Rows are points. Each copy is the shape, with its points in the same order, turned, moved and blurred by noise. Some copies are also mirrored. Which?
(in the rows, 128 means zero)

Shape (7 x 2):
[[176 153]
 [ 93 132]
 [134 128]
 [159 157]
 [110 116]
 [ 80  62]
 [118 130]]
Copy 1, 7 rows:
[[132  97]
 [ 78 163]
 [115 142]
 [114 104]
 [102 166]
 [112 226]
 [101 151]]
Copy 1 is: mirrored
Copy 2 (7 x 2):
[[140 160]
 [ 88  96]
 [ 98 134]
 [140 138]
 [ 81 115]
 [ 18 112]
 [ 94 117]]
Copy 2 is: mirrored
Copy 3:
[[ 86 171]
 [123  82]
 [115 137]
 [ 89 147]
 [140 114]
 [195  87]
 [125 111]]
Copy 3 is: only turned

Shape, 8 rows:
[[148 111 115 213]
 [ 88 127 107 123]
 [ 90 188 122 127]
 [149 177 101 128]
 [151  97 108 128]
 [108 180 136 107]
 [127  98 159  78]
 [ 65 117 111  74]]
Copy 1 (8 x 4):
[[174  86  68 109]
 [105 158 100 130]
 [146 182 111 175]
 [141 117 114 188]
 [109  88 111 128]
 [136 171 136 175]
 [ 89 127 175 119]
 [ 62 178 123 135]]
Copy 1 is: mirrored
Copy 2, 8 rows:
[[186  83 101 180]
 [ 85 100 118 161]
 [ 87 158  93 167]
 [126 131  63 129]
 [139  71 112 119]
 [ 91 157 108 136]
 [ 99 100 164  89]
 [ 33 100 130 141]]
Copy 2 is: only turned

Shape (14 x 8):
[[ 83  91 188 108 109 101 135  83]
 [174 176  97 128 107 135 102  85]
 [ 88 154 161 150 158  89 124  82]
 [178 118 181 154  85 143  82 104]
 [180 156 159 132  84 154  93 154]
 [178 176 177 132 100  84  77 144]
 [133  75 124 151 119 107 155 153]
 [138 145 139 106 125  87 123 146]
 [181 136 192 129 173 177 159  89]
 [163  74 129  47 154 176 133 167]
 [ 97 177 105  78 117 155  69  89]
 [ 77 150 143 147 180 187 125 149]
 [113 128 104 132 157 157 113 118]
 [138 137 162 126 154 129  74 153]]
Copy 1, 14 rows:
[[ 66 173 135 118 119 114 199 125]
 [145 171  85 165 115 110  85  99]
 [ 96 208 152 141 139 103 144 166]
 [128 139 122 123  72  50 131  93]
 [137 119 105 101  72  84  84 115]
 [145 148  96  74 123  59  99 132]
 [146  88 151 153 126 117 171 149]
 [117 139 117 110 154 120 124 140]
 [129 178 208 116  88 126  97  71]
 [ 77  60 172 133 130 157  98  70]
 [ 51 174  76 162 114 125  77 122]
 [ 70 143 187 154  85 138  84 187]
 [ 98 132 146 183 113 125 101 140]
 [ 92 124 145 116 128  79  80 139]]
Copy 1 is: only turned
Copy 2, 14 rows:
[[112 107 179 117  39 150 124 115]
 [147 185  94 160 123 154 152  75]
 [ 99 122 160 113  83 105 177  73]
 [194 148 169 188  87 138 115  77]
 [165 160 164 208 140 147 127 107]
 [146 197 181 198 114 102 155 107]
 [150  88 121 151  99 102 118 156]
 [120 160 149 151 115 113 155 141]
 [208 111 172 116 125 167 196  96]
 [175 128 154 101 162 177 100 192]
 [ 82 180 139 121 143 185 114  64]
 [109  67 168 120 181 141 146  87]
 [128 114 121 112 153 139 126  91]
 [142 145 187 141 150 104 122 105]]
Copy 2 is: only turned
Copy 3:
[[117 107 208 138  98  74 117 167]
 [180 135 115  96 118 111 110  67]
 [128 109 195 106  98  86 179 109]
 [195 170 200 124 141 150  99 143]
 [190 187 117 133 133 144 124 139]
 [205 154 145  82 148 111 157 150]
 [122  72 130 161 159 131 140 153]
 [147 118 121 115 128  89 163 154]
 [120 162 181 156 193  82 131  60]
 [ 70 162  90 149 175  92  92 160]
 [120 165 129  73  50  92  97 100]
 [ 65 160 149 150  87 140 179  83]
 [ 98 110 141 119 115 139 130 100]
 [121 176 138 102 135 128 164 148]]
Copy 3 is: mirrored

Shape:
[[140 183  85  84 186 129 194 101 125 143 129]
 [ 83 101 115  96 130 110 103 194 170  88 115]
 [122 124 118  79 138 147 104  98 158 155 124]
 [111 181 151  66 158 185 193 125  92 160 102]
 [158 155 190  62 109 103 116 104 177 126 143]
 [132 127 162 122 140 111 138  85 182 145 104]
 [110 103 109 168 135 122 123 194 146  94 117]
 [193 136 187  84 203 144 110 113 164 118 122]
 [178 142 161 103 146 142 118 125 184 188 145]
 [162  93  71 140  77 103  98 172 142 102 105]
 [100 133 148 137 118  93 112 186 131 101 101]
 [112 105 109 169 114 103  87 212 192  78 133]
 [114 190  97 126 156 180 175 144 119 107 154]
 [105 159 113 165 144  99  47 201 153  93 104]
 [120 117 110 142 161  94 114 181 116 129 166]
 [125 102 139 170 123 115  61 144 135  78 154]]
Copy 1 (16 x 11):
[[167 150 115  56 134 159 150  83 104 184  87]
 [114 136  68  87 132 124 122 197 155  75 114]
 [121 130 113  72 115 140  72 119 144 146 143]
 [166 122 155  78 117 172 115 160  68 195  91]
 [194 154 117  68 101  82  78 141 114 124 174]
 [135 168 157  84 103  82 120 135 152 144 137]
 [115 144  89 157 132 125 156 171 155  83  93]
 [160 179 128  99 190  86  72 136 110 166 154]
 [147 191 112 118 101 115  80 117 113 168 177]
 [116  91  39 154 105  82 131 127 159 102 101]
 [130 126 102 120 118 101 154 185 110  75 116]
 [117 167  61 151 123 110 138 173 167  35 111]
 [178 149 120 115 128 194 128 114 103 125  61]
 [ 82 169  72 133 138 104 128 151  99  29 110]
 [127 141  79 136 148 157 168 135 122  93 154]
 [130 125 120 156 159 103 113 129 158  43 143]]
Copy 1 is: only turned
Copy 2 (16 x 11):
[[114 178 128  92 114  88 127  41 150 102  85]
 [ 99 146 124  79 136 160 119 210 149  88 122]
 [151 135 101  71  99 130  87 104 147 111 156]
 [ 93 171 168 123  46 136 110  50 143 106 103]
 [193  97 166  87 108 144 122 122 211 125 131]
 [148 101 129 118 139 151  82 102 171 136 137]
 [102 161 111 124 161 171 142 184 108 110 105]
 [130 120 201  55 130 159 119  91 143 170 146]
 [159 140 130  92 107 175 133  82 175 168 163]
 [167 162  80  98 132 157 145 207 108 136  66]
 [126 164 144 144 131 155 122 206 148 121 105]
 [131 172 109 110 183 185 149 222 137 112 130]
 [115 202 149 121 118 128 150  81 110  64 122]
 [134 218 139  99 176 161 101 223 139 131 139]
 [118 172 117 120 150 109 167 169 133 143 137]
 [174 144 137 120 168 147 133 213 101 118 158]]
Copy 2 is: only turned
Copy 3:
[[115 176 113 113 187 145 165  36 134 145 158]
 [ 63 157 151 170 178 149 155 198 137 143 103]
 [116 139 161  83 178 121 124 135 123 149 139]
 [112 186 150  82 171 114 204  57  74 138 106]
 [132 169 197  82 132 117 157 155 152  78 167]
 [159 140 161 106 139  91 155 132 169 142 139]
 [ 96 127 110 195 146 147 145 170 124 139  95]
 [159 184 166 101 176 102 110 116 154  57 102]
 [180 169 174 113 152 111 108 131 110 117 153]
 [111 125  75 129 136 179 125 218 128 143 133]
 [ 73 156 131 168 105 117 165 177 135 129 108]
 [ 96 131 141 214 129 174 124 216 145 134 100]
 [ 99 147 139 149 159 190 179  56  91 126 116]
 [ 54 152 138 181  87 156  94 182 139 139  76]
 [ 74 137 113 186 148 124 112 136 108 117 138]
 [ 87  72 141 156 125 138 109 184 126  99 106]]
Copy 3 is: only turned

Shape:
[[ 87 117 126 179 152 119 162 162 107 129 154 122]
 [154  80 150 118 149 208  93 115 158 133 112 112]
 [153 132 175 123  85  81 137 157 166 172 149  92]
 [112 147 107 127 102  73  85 153 160 113  64  69]
 [117 137 105 193 111 112 156 154  98 136 107 150]
 [167 158 135 141  59 114 149 124 186 128  26 103]
 [150  90 103 133 162 139 169 150 134 119 132  94]
 [134  55 178 106 134 188  99  88 117  94 111 144]
 [ 79 107 134 162 106 158  83  90 168 119 111 145]
 [178 203 152  71 164 157 177 145 173 173 112 226]
 [161 188 115 143 144  92 134  96 116 143 159 150]
 [181 117 116 117 157  33  86 135 115 122 132 128]
 [107  84 166 171 124 147 157  85 165 164 140 179]
 [123 109  72 139 136 138  99 147 115 113 148 170]
 [171 154 190 208 128 132 137 121 169  95 129 137]
 [125 150 101 124 125  89 137 146 151 103 169 120]]
Copy 1 (16 x 12):
[[160 114 171 106 153 128 108 174 109 135 132 134]
 [117 142  63 100 139 127 106  79 161 179 109 159]
 [ 85 139 119 160 183  88 123 135  77 130 185 186]
 [123 138 119 163  97  73  81 169 166  91 183 199]
 [161 164 201 142 121 132  99 163 112 142 143 136]
 [ 76 173 166 167  94  88  78  90 151 152 228 196]
 [150 118 128  83 150 142 145 145 147 162 162 178]
 [121 112  83 118 106 110 139  83 158 183  96 122]
 [109 131 141 138 125  99  66  92 173 107  83 143]
 [ 34 213 112 113 125 225 139 108  98 127 195  83]
 [120 158 155 138 105 156 166 128  70  82 133 159]
 [113 161 119 125 107  83 202 186 110  94 137 182]
 [ 68 136 176 112 171 132 111  95 121 159  84 132]
 [173 162 141 137 138 149 145 154 167 111 104 120]
 [115 154 164  77 122  75 107  69  84 109 158 128]
 [141 117 143 142 154 132 147 149 129  71 168 153]]
Copy 1 is: mirrored
Copy 2 (16 x 12):
[[130  57 122  99 128 127 130 126 151 119 146 118]
 [100 155 138 148 117 157  87 137 142 115 122 222]
 [190 127 143 117 106 108 200 176 108 120 126 148]
 [156 111  86 189 102 125 143 158  52  92 197 146]
 [ 94  75 116 113  98 110 149 106 105 162 154 116]
 [101 158 112 155  88  82 195 142  45 129 197 190]
 [ 98 123 134 121 165 171 158 124 135 108 147 144]
 [ 70 149  89 126 103 130  78 163 152  82  90 199]
 [124 108 101 138  49 127  95 102 122  86 149 208]
 [159 184  90  51 159 126 134  76  79 213 114 206]
 [164 132 102 106 124 108 141  54  74 129  93 114]
 [149 114  57 171 135 146 165 145  75 120  83 110]
 [122 112 108 102  68 119 150  86 187 131 107 202]
 [104  86  92 120  95 191  98 109  89 137 113 149]
 [129  85 139 120 138  62 155  93  87  98  97 206]
 [159 102 105  99 128 152 152 112  72  87 137 128]]
Copy 2 is: only turned

Shape (16 x 12):
[[101 117 137 165  87 124 167 166 101 150 161  93]
 [170 171 139 141  91 146 162 138 146 136 133  67]
 [110 125 107 190 104 167  80 143 176 146 116 175]
 [129 142 161 158  89 131 119 109 109 119 136 101]
 [119 125 162 107 206 120 195 132 139  88  91 150]
 [ 85 155 122 148  99 182  75 134 128 112  95 140]
 [119 157 146 193 134 147 109 145 109 168 177 103]
 [120 139 135 123 137  99 136 133 124 193 141  91]
 [140 120 120 134 111 207  74 163 116 131  92 150]
 [134 142 189 108  72 158 127 123 144 124 178  90]
 [199 152 151  78 168  93 155 136 121  41  99 203]
 [159 118 167 178 121 156  82 144 138 135  71 135]
 [142  97 100 186 130 177  27 162 159 108 119 119]
 [100 141 153 163 112 160  74 203 153 139 108 143]
 [153 166 146  96 187  87 143 148 135  40  68 162]
 [109 116 148 129 109  94 151 140 128 150 132  97]]
Copy 1, 16 rows:
[[139 122 134 137 149 133 173 131 145 103 186  59]
 [115 135 151  77 141 144 185  87 156 138 114  57]
 [125 122 170 165 146 130 131 115 206  58  94 156]
 [106 128 143 133 139  93 133  96 142 109 116  58]
 [183  86  94  98 151 192  83 104  82  95  83  84]
 [135 154 148 184 147 114 135 132 175  98  58 107]
 [119 117  93 118 158  81 174 112 184  82 137  95]
 [157 108 111  80  94 107 159 127 162  95 137  77]
 [139 188 129 178 122 132 138  87 166 102  85 143]
 [107 172 167  95 147  95 168 106 110  79 113  52]
 [182 128 142  78 166 150  31  57  72 159  82 132]
 [138 141 137 156 122 132 112  38 188  77  93 104]
 [ 91 193 123 154 142 139 101 100 229  73 103 143]
 [179 173 146 158 165 124 142 101 201  65 104 110]
 [189 124 119  90 169 169  29  89 119 149  60  89]
 [151 115 139 104 113 127 138 129 140  90 149  58]]
Copy 1 is: mirrored
Copy 2 (16 x 12):
[[130 104 143 119  83 186 143 172 152  93 130 133]
 [172 120 127 117  75 121 139 128 170 168 112 164]
 [196 128 105 178 124 168  82 175  77 156 107 101]
 [156 134 139 141 113 126 112 137 156 125 148 135]
 [104 127 113  70 138 161 117  79 156 189 109  35]
 [208 101 134 161 142 153  71 112 100 121 122 106]
 [155 108 172 120 123 147 120 187  97 138 155 148]
 [105  82 133 104 121 114 125 179 147 141  97 124]
 [194 109 153 196 147 144 120 107  81 143  95 109]
 [176 122 118 124 151 160 128 135 182 135 117 185]
 [ 90 214 101 107 145 121 104  35 144 176  78  77]
 [175 127 151 205 130 136 109 132 127 183 131  84]
 [163 101 110 213 136 149 100 124  43 170 155 137]
 [165 103 161 190 137 197  74 142 105 161 100 123]
 [ 90 159 116 112 127 129  66  28 142 188 115  63]
 [109 104 120 119 115 145 120 161 173 125 116 118]]
Copy 2 is: mirrored
Copy 3:
[[116 122 167 166 115 132 180  78  63 110 126 158]
 [117 156 143 130 139 167 112 103  61 157 135 158]
 [163 141 171 183 162 107 148 178 161 102 125 156]
 [115 144 120 185 112 165 143 120  88 114 149 131]
 [ 92 178  81  86 136  78 139  59 153 108 125 103]
 [125 129 133 166 110 118 109 175 133  70 142 160]
 [119 134 163 193 150 159 160  87 119 107 177 181]
 [ 93 103 176 156 143 136 131  67 115 138 162 119]
 [171 117 121 148 134  86 114 175 118  90 181 163]
 [153 176 151 169  76 172 104  95  76 124 157 129]
 [115 168  13 122 101  64 126 101 162 191 134 111]
 [132 163 119 179 176  98 132 169 103 115 180 127]
 [158 155 159 155 143 119 175 213 145 112 207 164]
 [123 163 177 182 133  70 126 155 121 101 163 170]
 [ 58 182  46 104 105  67 126 120 161 160 138 118]
 [ 97 127 164 156 115 122 152  83  90 130 136 104]]
Copy 3 is: only turned

Shape (15 x 12):
[[152 116 101 103 134 145 144 133 112 165 119 198]
 [ 36 113 121 118 128 131 111 137 103 145 120 117]
 [137 129 102 100 120 156 128  61 149 152 176 113]
 [150  96  87 116 152 173 131 132  88 161 166 124]
 [ 95 126 101  96 107 190 114 124 101 174 119 102]
 [148 164 116 249 117 118 136 167 115 111 108 141]
 [123 106 122  99 154 139 136 155 145  75 109 109]
 [150 169 124 106 167 120 109 156 129 167 112 134]
 [103  97  94 102 151 158 113 163 172 162 123 114]
 [127 171  99 101 125 112 145 166 106 168 135 149]
 [143 114 172 103 153 118 146 167 163 141 128 105]
 [144  87 125 153 127 147 133 164 133 128 150 107]
 [140 144 100 102 114 113  69 156 118 136 107 128]
 [153  90 105  99 143 163 130  62  91 155 131 123]
 [144  93  90 108 141 127 140 140 124 158 108 110]]
Copy 1, 15 rows:
[[138 138  66 114 151 127 171 111 146 141 143  84]
 [102  95 161 134 151 108 106 128  95 140 155 135]
 [164 119 125 162  84 115 130 148 194 131 171 109]
 [137 143  90 115 128 130 125 188 144 111 160  84]
 [119 104 151 139 141 123 162 185 134 153 161 111]
 [ 86 177 114  98 131 176 149 102 148  67  68 187]
 [158 105 101  80  81 131 126 137  96 147 136 158]
 [179 143 101 142 148 117 146 138 122 147  82 128]
 [172  73 134 103 129 112 149 147 114 108 130 104]
 [134 162 107 120 150  74 157 129 135 144 106 119]
 [204 124  94 120 121 107 148 130  97 110 142 174]
 [141 131 103 104 104 135 143 153 113  72 148 143]
 [136 141 128 147 100 125 162 130  90 146  90 105]
 [156 145 108 139 115 166 129 159 159 157 193  87]
 [170 144 131  92 124 132 152 141 118 126 150 104]]
Copy 1 is: only turned
Copy 2, 15 rows:
[[100 107 132 112 134 112 120 140  82  56 103 167]
 [ 87 150 159 120 158 115  95 183 155 135 126 104]
 [124 106  94 133 153 187 108 158  68 147  94 132]
 [ 81 153  87 129 152 128  85 166  76 111 103 185]
 [ 92 128 116  94 165 136 119 221 113 133 120 149]
 [216 169 110 168 100  80 115 154 171  89 110 180]
 [ 73 119  97 144 125 113 147 118 161 148 117 153]
 [122 119  99  96 101  65 125 149  91 125 102 130]
 [ 74 126 117 158 158  89 155 176  95 141 112 130]
 [123 138 138  82 124  88 121 150 103 107  60 148]
 [100 145 129 126 101  98 163 112  96 166 136 147]
 [113 179 103 159 141 119 136 139 114 130 128 176]
 [115 144  76  92 129  98 150 160 130  95 102 104]
 [ 78 113  89 125 118 182  84 173  81 105 129 157]
 [ 74 145 110 139 102 122 136 173 102 111 100 152]]
Copy 2 is: mirrored

Shape:
[[132 160  83 119 109 143 115 138 106 147 105 160]
 [137 159 118  92 159 158 106 106 125  96 118 132]
 [ 89 133 189 199 139 110 147 164 159 128 128 140]
 [ 94 116 195  52  74 181 149  88 143 121 177 148]
 [170 153 104 118 117 113  95 144 134 102  78  94]
 [106 145 171 207 126 122 156 156 147 197 110  82]
 [117  85 156  76 105 151 156  78 203 151 187 144]
 [133 164  96 106 134  72 132 122 123 124 128 144]
 [136 120  84 130 115 103  85 121  73 101 132 111]
 [153 168 231 224 129 111 128 134 155 194 155 123]
 [169 118  90  94 159 137 132 130  80 113 109 143]
 [100 113 192 186 165 109 123 144 150 196 134 108]
 [120 127 155  58 120 131 187 111 127 127 173 110]
 [118 165 111  94 148 122  77 170 110 139 136 115]
 [112 103 210  53  96 128 137  99 145 152 124 159]
 [143 126 213 210 124 118 132 214 167 184 151 127]]
Copy 1, 16 rows:
[[138 182 111 146 133 129  94 153 113 111 111 139]
 [116 150 130 125 143 148 148 143  75 153  93 142]
 [100  93 152 108 110 134  62 114 140 198 171  98]
 [ 95 102 162  91  37 159 172 200 146 123 107 156]
 [150 179 145 159 142 103 145 106 100 147 109  89]
 [112 143 107  68  85  99  60 105 134 179 183  61]
 [137  78 146  53  54 148 146 147 168 129  70 149]
 [165 129 118 140 156  91 117 144 117 143 125 154]
 [126 152 110 161 161 125 152  98 119  93 149 131]
 [158 117 158  32 101 153  65 120 120 181 222  65]
 [148 150  71 167 143 160 145 139 102 137 103 125]
 [130  98 114  70  73 127  68  82 107 175 178  99]
 [121  85 105 102  86 112 174 190 134 144 112 130]
 [128 126 124 147 124 100 107 129  54 102 126 119]
 [150 108 149 120  17 147 150 164 130 158 125 162]
 [142  85 155  95  77 147  37 110 129 163 187  27]]
Copy 1 is: only turned
Copy 2, 16 rows:
[[165 144 132 148 131 160 157 184 107 126  98 139]
 [111 144 141 117 122 166 139 205 140  82 142 135]
 [184  96 124 146 175  91  78  94 148  90 140 103]
 [ 50  93 172  98  68  71 159 145 127 126 127 109]
 [164 173 132 102 106 209 109 144 104  93 116 128]
 [166 145 145 156 204 122  79  68 132 154 145  83]
 [ 99 104 159  72  98  90 182 123 169 146 158 124]
 [183 172  96 132  90 135 139 162 131 118 132 138]
 [141 160  85 146 118 176 147 139  71  86 134 169]
 [193 140 185 124 188  72  59  86 108 137 198 112]
 [127 167 111 138 127 188 109 182 139 110 108 195]
 [151 125 115 116 212 100  89 101 142 147 172  99]
 [ 81 135 136 129  54 112 126 136 158 149 143 120]
 [146 127  87 125 110 183 116 186 106 124 155 112]
 [ 92 133 136  51 101  72 128 154 134 137 111 108]
 [197  79 141 119 185 111  44  84 126 160 150 118]]
Copy 2 is: mirrored
Copy 3, 16 rows:
[[131 166 122 129 159 144 169 134  65 125 141 164]
 [173 160 143 100 154 130 120 118 117 111 158 149]
 [ 48 120 163 178 126 154  87  89 114 124 116 116]
 [125 168 106 131  62 138 153 160 215 102 153 147]
 [136 192 106  92 162 125 102 111  53  98 130 110]
 [ 56 121 131 154 131 183 131  89  88 163  90  60]
 [ 98 147 103 119 108 101 128 182 210 161 135 134]
 [111 148 131 111 146 115 124 139  64 135 193 132]
 [147 129  89 127 163 145 113 158  51  77 163 132]
 [ 74  92 110 160  74 175  84  55  98 199  96 107]
 [153 132 101 110 187 100 159 106  91  91 167 143]
 [ 70  69 149 142 111 149 110 105 107 152  84  85]
 [118 149 112 130 103 110 159 141 171 124 191  88]
 [166 147 158 138 121 115 135 144  57 108 135 119]
 [ 85 143 112  86  58 109 157 135 174 100 134 146]
 [ 56 114 122 207  92 119 100  65  91 163  63  94]]
Copy 3 is: only turned

Shape, 15 rows:
[[157 188 138 151 125 149 108 131 144  73 116 129]
 [ 70 149 139 113 126 119 119 112  62 124  79 137]
 [103  85 119 140 121  38 143 166 164 106 125  93]
 [135  50 102 100 162  79 126 173 125 155 182  46]
 [189  83 118 174  84 157 108 140 140 131 117 120]
 [174 139 160 158 117 187 117 119 191 115 104 105]
 [172 144 143 149 127 129  81 105 181 145 112 156]
 [117 105  91 106 183 120 151 208 167 131 127 131]
 [191 113 128 169 138 140 152  83 119 123  90 112]
 [153 144 171 211 116 127 138 127 141 142 141 132]
 [ 97 146 168  84  97 142 176 107 100 111 102 144]
 [ 89 207  96 110 111 108 143 142 137 159  89 117]
 [173  67 115  97 146  77 153 150 118 140 157 102]
 [116 203 138 107  85 123 140 132  88 115  88 157]
 [122  43  76 134 144  99 160 130 159 108 205 102]]
Copy 1, 15 rows:
[[ 91 149 116 160 125 149 186 136 101 154 176 134]
 [100 159 190 139 101 126  90  93 107 163 115 114]
 [ 86 134 155  75 103 141 175  49 148  43 150 102]
 [102  90 154  30 143  81 167  91 165  47 108 160]
 [133 119 104 168 154 155 167 152 175  82 118 118]
 [152 139  74 159 153 164 161 123 149 135 180 150]
 [135  85 101 149 115 154 138 147 121 125 190  97]
 [155 101 134  97  77 121 184  73  84  64 120 164]
 [111 101 129 160 205 168 135 108 125 114 141 124]
 [114 116 121 192 152 103 167  94 146 117 183  99]
 [132 200 131 128 139 113 105  82  85 147 126  96]
 [109 172 167 140  89 127 100 106  72  93 191 155]
 [102  95 127  71 163 104 151  94 120  55 104 118]
 [ 83 188 142 173 104 115 109 124  66 139 147 104]
 [153 114 177  54 173 111 213  99 143  49 132 108]]
Copy 1 is: mirrored
Copy 2, 15 rows:
[[ 85  54 104 159 150 139 147 138 106 112 118 183]
 [109  90  93 132 149  74 142 128 124  70 147  65]
 [102 127 127 219  82 140 125 172 151 163 159  90]
 [139 194 168 229  72 166 131 101 129 123 129  95]
 [156 109 159 177 126 119 154 154 176 107 105 203]
 [145  73 127 174 129 116 187 144  98 138 109 216]
 [114 104 154 136 130  98 140 185  90 128  99 194]
 [161  88 146 184  64 161  77 134  94 123 162 120]
 [121  87 173 127 113 119 203 127 151 127 110 157]
 [114 111  88 134  99 133 174 171 148 127  75 172]
 [130  55  97 150 148  66 137  99 120 135 101  84]
 [ 79  94  88 136  91  64 101 116  98 113 173 141]
 [126 137 190 198  77 144 120 116 147 141  94  93]
 [ 75  45  83 133 140  62 108 119 133  93 117 124]
 [155 172 153 179 116 195 118 120 156 190 136 107]]
Copy 2 is: mirrored
Copy 3:
[[131 119 128 127 140 135 191 137  49 182 145 141]
 [152 122 142 178 101 133 158 125  99  71 159  97]
 [172 142 110 145  85  81 145 123 194 175 102 150]
 [148 110  83 195 131 125  60 150 191 168  79 162]
 [118  93 153 114 182 100 155 130 104 139  58 156]
 [ 82 111 133  85 153  81 152 148  70 161 127 167]
 [ 78  89 157 100 104 110 157 148  85 173  93 126]
 [130 141 158 178 138 103 116 175 177 201 145 122]
 [147 105 150 124 143  76 116 134  43 144  85 119]
 [146 137 153  65 130 143 142 141  87 146  93 139]
 [114 178 112 151 129  97 161 125  98  91 155  74]
 [101 176 177 180  77 131 163 111 110 140 151 137]
 [144 137  97 187 131 104  93 153 146 167  54 110]
 [128 181 152 164 109 144 206 122  71 110 137 103]
 [149 114 101 144 161  97  70  76 189 200 101 118]]
Copy 3 is: only turned
